Every row gives one point. Each copy is the shape, with its points in the same order, stretched, turned, moved and blurred by noise. Some copies are also mirrored. Which?
In the rows, zero is written as 128.

Shape (5 x 2):
[[166 101]
 [ 90  85]
 [111 161]
 [104 175]
 [140 119]]
Copy 1 (5 x 2):
[[174 150]
 [142  73]
 [ 89 140]
 [ 72 143]
 [144 141]]
Copy 1 is: only turned
Copy 2 (5 x 2):
[[ 84 140]
 [114  63]
 [170 134]
 [192 135]
 [118 129]]
Copy 2 is: mirrored
Copy 3 (5 x 2):
[[119  95]
 [ 35 119]
 [115 166]
 [116 177]
 [106 119]]
Copy 3 is: only turned

Shape:
[[118 140 149]
 [160  82  98]
 [107 139 150]
 [120 137 129]
 [136  89 135]
 [ 76 133 178]
 [129 127 181]
 [162  64  88]
 [136 184 155]]
Copy 1:
[[101 137 118]
 [157  80  72]
 [ 94 132 133]
 [116 122 131]
 [117  94  83]
 [ 44 136 137]
 [ 84 144  91]
 [163  56  80]
 [114 196 123]]
Copy 1 is: mirrored
Copy 2:
[[113 111 151]
 [164 113  70]
 [ 98 110 147]
 [113 119 133]
 [142  86 100]
 [ 72  74 170]
 [121  83 166]
 [169 106  41]
 [121 149 188]]
Copy 2 is: only turned
Copy 3:
[[152 122 151]
 [ 84  63 119]
 [145 143 141]
 [124 125 148]
 [127  85 111]
 [180 162 126]
 [176 107 143]
 [ 74  52 104]
 [156 137 194]]
Copy 3 is: mirrored

Shape, 7 rows:
[[128 202 133]
 [ 77 178 112]
 [126  84 155]
 [ 83 127 100]
 [128 176  75]
 [115 119 117]
 [116 121 159]]
Copy 1, 7 rows:
[[116 176  89]
 [ 67 154 101]
 [130 143 185]
 [ 83 119 134]
 [122 110  70]
 [109 121 137]
 [111 165 165]]
Copy 1 is: only turned
Copy 2:
[[ 56  98 142]
 [ 41 123  95]
 [154 180 131]
 [ 87 145  73]
 [ 81  83  96]
 [119 144 105]
 [115 165 139]]
Copy 2 is: mirrored

Shape:
[[155 105 123  92]
 [109 173  83 118]
 [131 120 166 103]
 [137 137  61 142]
 [162 141 132 122]
 [134 122 123 118]
 [ 95 213  96  62]]
Copy 1 (7 x 4):
[[161 121 118  98]
 [ 82 138  99  86]
 [153 109 164  98]
 [ 98 165  84 120]
 [140 150 144  92]
 [134 130 129 111]
 [ 75 105 100  18]]
Copy 1 is: only turned
Copy 2 (7 x 4):
[[142 126 111  87]
 [ 99 164  82 175]
 [118 148 157  95]
 [139 113  75 171]
 [159 151 122 122]
 [127 128 119 124]
 [ 58 231  56 148]]
Copy 2 is: only turned

Shape (12 x 6):
[[109 118 175 128 176 119]
 [157 180 184  80 117 115]
 [189 131 123  95 115 109]
 [ 51  93 150 144 140  93]
 [ 77  51  99  92 179 106]
 [126 153 115 127 122 101]
 [153 146 145 134 158 160]
 [100 135 133 155 119 129]
 [ 94  78 121 115 193 169]
 [199 140 177 119 142 121]
 [108  98 140  82  94 133]
 [147 175 160 133 180 164]]
Copy 1:
[[133  68 138 148  79 138]
 [148 127 221 107 101 155]
 [180 139 172  66 131 119]
 [ 73  83 109 131  71 140]
 [123  55  70  83  97 179]
 [134 161 141 114  97 136]
 [168 111 153 163 125 133]
 [108 135 131 153 112 128]
 [139  52  87 152 133 171]
 [188  97 190 113 116 100]
 [105 106 164  83 164 154]
 [170 108 157 190 101 150]]
Copy 1 is: mirrored
Copy 2, 12 rows:
[[124 176 162 122 169 119]
 [161 197 109 105 105 138]
 [188 120 117 127 124 147]
 [ 80 128 151 100 165  71]
 [ 87  70 184  66 184 129]
 [124 118  86 113 126 122]
 [132 165 144 165 149 171]
 [105 138 119 154 136 118]
 [ 88 132 185 131 176 176]
 [195 176 132 155 132 140]
 [118 126 151 114  91 132]
 [117 203 132 163 162 179]]
Copy 2 is: only turned
Copy 3, 12 rows:
[[ 93 138 191 157 142 122]
 [135 189 193 102 217  98]
 [147 125 123  91 197  80]
 [116 122 219 145  57 114]
 [ 47  72 165 126  90  69]
 [145 161 145 111 125  94]
 [108 149 126 124 174 147]
 [142 149 163 116  96 140]
 [ 35  92 144 126 118 136]
 [150 139 146 128 224 114]
 [113 113 191  73 138 104]
 [ 94 182 138 138 184 152]]
Copy 3 is: only turned
Copy 4:
[[116 140 189 129 169 110]
 [ 91 175 140  82 174 178]
 [106 111  88  96 166 139]
 [164 133 193 132 112  92]
 [199 119 144 154 164  80]
 [114 136 117 137 125 130]
 [ 88 118 149 147 174 145]
 [125 113 156 150 113 122]
 [167 102 178 175 191 115]
 [ 70 120 132  91 181 139]
 [174 118 135 112 137 157]
 [ 73 147 154 154 187 149]]
Copy 4 is: mirrored

Shape (12 x 6):
[[112 122  78 130  86 117]
 [136 124 163 145 188  90]
 [166 103 188 177 149  94]
 [153 169 100 121  63 158]
 [125 167 107 153  69 114]
 [165 133  85 140  90 177]
 [172 173 191 123 151 125]
 [ 88 122 140 154 193  70]
 [171 116 156 126 147  88]
 [ 98  94 113 126 124  67]
 [ 83  81 149 133 119 106]
 [145 146 109 138 103 149]]
Copy 1:
[[137 117  98  86  74 137]
 [ 94 112 115 145 202  92]
 [ 51 104 162 159 160  76]
 [173 140 150 124  61 134]
 [145 134 113 143  69 101]
 [155 125 166  67  71 116]
 [136 140 179 183 183 109]
 [ 99 125  58 134 210  95]
 [ 97  85 149 158 146 114]
 [ 91 107  67 122 115 138]
 [ 76 146 101 103 125 132]
 [151 136 145 101 103 118]]
Copy 1 is: mirrored
Copy 2, 12 rows:
[[115 112 108 124  89 116]
 [111 190 111 152 204 116]
 [151 142 154 167 212  79]
 [133 114 171 153  43 155]
 [101 124 150 162  89 104]
 [182 104 135 155  66 160]
 [117 182 190 171 150 156]
 [ 73 198  59 147 214 103]
 [143 167 150 130 168  99]
 [ 88 138  87 102 160  79]
 [ 82  99  95 116 183 120]
 [140 127 136 159  94 147]]
Copy 2 is: only turned
Copy 3 (12 x 6):
[[151 176 148 161 121 150]
 [100 117 117 117 107  46]
 [129  63 122 127  88  75]
 [149 167 106 100 129 200]
 [128 165 124 128  81 175]
 [161 147  86 139 143 180]
 [106 109 108  58 107 104]
 [ 75 147 138 149  94  33]
 [158 111 132 103 109  73]
 [135 157 182 163 112  89]
 [100 121 164 157 144 119]
 [139 151 109 125 124 158]]
Copy 3 is: mirrored
Copy 4:
[[ 97 115 172 152 122  85]
 [163 170 104 146 171 147]
 [151 108  85 163 169 163]
 [ 82  91 169 150  77 142]
 [ 86 121 149 184  89 114]
 [ 75  81 185 148 127 162]
 [164 136  98 131 111 204]
 [146 212 112 164 178 106]
 [186 113 132 143 142 145]
 [152 145 144 143 151  64]
 [119 133 108 102 170  72]
 [ 92 113 155 144 121 150]]
Copy 4 is: mirrored

Shape:
[[ 85 199  78  79 108 157 118 134]
 [106  86 154 139 105  93 174 152]
 [115 118 164 126 103 113 132  91]
 [116 156  56  55  74  94 139  84]
 [131  83 123 137 172 148 111 149]
 [116 176  55  65  95 150 171  79]
 [165 132 105 165 171 142 163  85]
 [121 103 153 111 110 151 126 153]
 [150 117 110 191 131 141 113 137]
 [160 123 146 168 188  97 132 133]
 [126  69 168 129 125 106 113 142]
 [ 88 124  90 143 156 134 124 100]]
Copy 1:
[[127 104  91 147  57 111 105 199]
 [110 123 114 124 125 160 216 126]
 [109 134 119 122 112 177 155 116]
 [190 129  37  70  99 153 149 157]
 [104 113 179 117 175 138 131 152]
 [162 166  43 118  91  97 128 185]
 [120 177 145 113 159  63 122  96]
 [111 103 145 150 133 174 159 164]
 [ 99  84 156 125 178  97 109  98]
 [120 143 190  91 152  89 143  87]
 [114 101 166 102 162 202 175 131]
 [ 80 132 123 107 126 104 130 147]]
Copy 1 is: only turned
Copy 2, 12 rows:
[[104 167  55  75 137  93  98  86]
 [153 133 116 195  70 103 157 137]
 [123 150 124 170 129 138  82 141]
 [173 153 105 118 103  71  76  52]
 [128  85 131 143 156 152 183 136]
 [121 191 118 100 116  59  89  54]
 [139 164 173 133 177 102 157 142]
 [110 119 117 136 103 152 135 132]
 [153 161 124 131 158 160 165 142]
 [158  95 152 151 174 130 167 185]
 [141  85 131 177 116 162 139 150]
 [129 151  95 154 172 112 143 107]]
Copy 2 is: only turned
Copy 3:
[[150  78 236 162 110 150 135 135]
 [ 82 104  98 131  57 139 117 125]
 [120 131 121 108 102 152  73 154]
 [121  50 209 154  91 156  48  93]
 [ 99 144 113 124 159 114 161  95]
 [144  63 219 167  92 207  89 101]
 [162 164 111 155 116 184 133  75]
 [109  90 132 123 133 135 128 151]
 [143 148  97 190 122 145 132 121]
 [155 167  79 113 117 132 131  79]
 [ 75 120  97  98 127 111  97 130]
 [110 170 157 149 110 152 128  99]]
Copy 3 is: mirrored
Copy 4 (12 x 8):
[[ 65  60 106  80 129 185 134  87]
 [162 160 119 146 137  74 177 116]
 [136 168 142 125 156  98 127  86]
 [ 54  90  59  62 101  94 113  58]
 [169 144 144 187 106 182 100 134]
 [ 63  48  94  55 120  92  82  84]
 [167 128 136 110 136 118  42 177]
 [143 143 170 153 112 137 153  98]
 [129 167 140 153 113 154 104 186]
 [215 174 138 122 133 163  99 171]
 [171 189 148 177 117 131 149  97]
 [112 113  82 155 157 164  79 126]]
Copy 4 is: mirrored

Shape (12 x 9):
[[137 145  95 117 116 107  85 133 167]
 [ 80  80  80 144 142 113 135 114 173]
 [105 179 129  83  97 117 106 109  78]
 [101  66 124  65  93 107 142 115 162]
 [144 131 114 154 100 136  92 133  80]
 [187 145 115 175 107 131 180 115 164]
 [178  88  67 157  67  65 131 159 153]
 [114 173  97  58 152 120 135 125 130]
 [183 100 106 131  97  92 104  92 130]
 [125 156 153 158 147  35 176  97 103]
 [128 115 172 158 141 145 136 159  77]
 [154 101 103 170 107 138 120 103  83]]
Copy 1, 12 rows:
[[134 100  86 130  92 111  85 156 156]
 [128  70  68 119 118 166 171 130 139]
 [122 146 120  81  94  70  94 142  77]
 [184  87 114 102  75 157 159 164  94]
 [124 162  85 160 113 100 103 138 100]
 [142 156 113 132  56 141 135 106 202]
 [157 148  52 147  55 120 155 197 181]
 [153 119 110  36 123 112  99 136 121]
 [187 122  92 146  78  81 142 127 132]
 [117 131 158  81 104  59 218 138 152]
 [121 174 150 155 146 133 140 139  99]
 [141 159  73 158 106 105 153 103 102]]
Copy 1 is: only turned
Copy 2 (12 x 9):
[[143 155 137 115 152  96 152 113 128]
 [137  91 162 140 163 144 155 111 168]
 [ 60 159 149 139 121 120 127 143  49]
 [120  60 137  92 119 102 154 141  99]
 [123 171 146 182 115  99  79 163 105]
 [153 162  77 180  98 145 106  60 132]
 [171 137  86 219 137  59 151 135 114]
 [ 99 153 132  82 141 176 169 137  79]
 [177 148 112 167 121  74  99 121  77]
 [ 80 103  67 174 183 166  88 101  55]
 [ 90 134 102 154 121 161  41 174 113]
 [155 158 143 199 106 120  69 144 106]]
Copy 2 is: mirrored

Shape (15 x 9):
[[135 124 123 115 114  90 116 158 140]
 [107 155  83 123 154 105  98 126 155]
 [138 147 111 156 203 108 134 111 137]
 [130 115 123 129 100  90 120 125  98]
 [112 101  98 110  97 133 148 172  86]
 [129 116 153 141 126 130 150 124  94]
 [157 140 142 132 141 157 145 155 134]
 [165 120 117 100  95 126 167  97  26]
 [140 129 150 200 136  66 163 139 150]
 [143 108 136  90 115  68 121  92 134]
 [ 89 135 134 119  92 176 114 132 153]
 [165 101 137 182 117 172 174  94 164]
 [129 140 100 175  45 152 124 141  70]
 [147 136 180 129 116 112 197 122 158]
 [127 126 113 142  79  98 155 138 120]]
Copy 1:
[[144 137 149 124 118  76 129 152 125]
 [102 132 126 125 160  77 112 149  75]
 [125 124 157 140 158 140 109 156  42]
 [ 93 133 150 109  87 115 134 139 126]
 [111  88 207 103  93  69  98 108 147]
 [122 118 161 117 103 143 112 107 131]
 [186 114 155 123 111  94 105 115  99]
 [ 99 105 191  35  57 132 131 142 114]
 [139 159 173 171 101 138 173 125  75]
 [119 132 118  97 135 135 164 187 130]
 [129 103  93 121 121  79 104  66 150]
 [176  63 124 145  74 149 188  87  84]
 [ 79 125 154  96   7  68 125  64 109]
 [196 133 152 120 134 141 190 114 123]
 [121 126 169 114  79  91 169 110 115]]
Copy 1 is: mirrored
Copy 2 (15 x 9):
[[133 162 134 120 129 108 146 109 130]
 [ 87 195 102 106 105  93 134 105 107]
 [108 146  97 147  90 103 127  67  51]
 [126 127 154 138 122  79 149 124 138]
 [153 129 103 129 188  76 141 145 149]
 [125  99 132 155 154 101 142 116  92]
 [142 108  95 133 152 159 135 115  80]
 [166  24 141 132 129  55 167 162 101]
 [121 134 128 211 103 138 168  53 124]
 [110 112 179 101 121  66 141  80 113]
 [ 60 146 117 110 192 139 132 141 132]
 [ 83  34 122 177 138 169 115  65 143]
 [124 105 130 179 117 135 160 203 188]
 [115  64 117 149 167 147 190  64  94]
 [122 112 128 155 139 108 176 116 166]]
Copy 2 is: only turned

Shape:
[[156 138  96  74 170 174  76  89  77 159 135]
 [152 180 160 178 153  80 134 183 161 107 122]
 [145 163 140  97  65 109 112 122 141 126  72]
 [173 150 172 145 131 132  79  74 179 106 132]
 [146  70  80 148 156  97 165 133 146 148 136]
 [ 78 110 179 168 168  74 120  93 106 119 101]
 [181 115 119  76  99 151 142 167 150 129 153]
 [ 80  91  75 147 157  80 115  70 163 143 129]
 [137 133  84  87 136  66  80 151  87 102  68]
 [103  65 104 177 163 166 141  74 176 119  62]
 [119 154 126 159 118 128  86 128 169 182 173]
 [118 178 131 125 108 133 135 117 102 107 128]
 [ 77 139 125 149  97 166  87 187  62  91 174]
 [117 118 171 191 119 150 157 114 116 130  97]
 [158  77  73 148 106 161  79 133  94  81 113]
 [116  82  82 126 116  98 138 127 155 115  78]
 [160 148 170 156  96 156 163 125  88 111 128]]
Copy 1 (17 x 11):
[[ 91  96  91  73 110 170 150 136 168 173 216]
 [115  98 123 177 181 104  96 116  55 137 126]
 [187  98 123 152 111 116 101 173  94 158 136]
 [129  27 113 178 135 152 139 116 140 152 113]
 [118 154  86 115 163 107 133 121 179  93 116]
 [150  64 145 103 185 104  63  72 159 135 139]
 [104 154 128 136 116 128 157 206 121 137 105]
 [133  94  73  99 118  86 111  70 195  93 129]
 [135 113  79  99 134 101  55 169 129 125 219]
 [153 131  92 160 140 170  98  68 226 139  73]
 [114  96 124 170 111  95 173  83 134 135 156]
 [138 106 135 111 101 149 112 129  74 134 147]
 [ 70 147 190 119  78 136  83 115 109 107 186]
 [162 123 164 154 160 169 108  85 137 138 103]
 [104 139 123 146 104 193  95 148 187  76 174]
 [154 149  93 136 131 104  81 136 173 101 114]
 [142 121 175 126 143 184 132 134  83 133 112]]
Copy 1 is: mirrored
Copy 2:
[[ 88 109 136 122 154 164  98 142 193  90 146]
 [186 175 130 161  79 101  94 152 105 126 144]
 [112 154  73 103 121 153 117 130  57 170 120]
 [163 118 125 115  42 163  37 142 102 144 140]
 [216 116 144  83 124 114 165 168 167 158 136]
 [142 155 231 129  65 114 143  92 123 131  96]
 [136 128  85  87 135 125 112 223 105 130 171]
 [186  89 155 118  83 154 180 121 162 166  85]
 [122 135  88 102 146 100 133 109 139  89  89]
 [216  85 182  87 141 167 125 141 125 164  46]
 [152 101 149 178  84 134 121 144 105 172 188]
 [111 156 125 115 111 181 132 151 106 115 140]
 [ 90  90 173 159 121 127 158 161  85  41 176]
 [152 148 210 112 129 157 145 140  82 145 136]
 [161  61 121  86 164 141 117 130 103  82 127]
 [186 115 106  70 136 121 157 146 113 151  76]
 [123 165 173  88 121 171 121 162  88 106 182]]
Copy 2 is: only turned
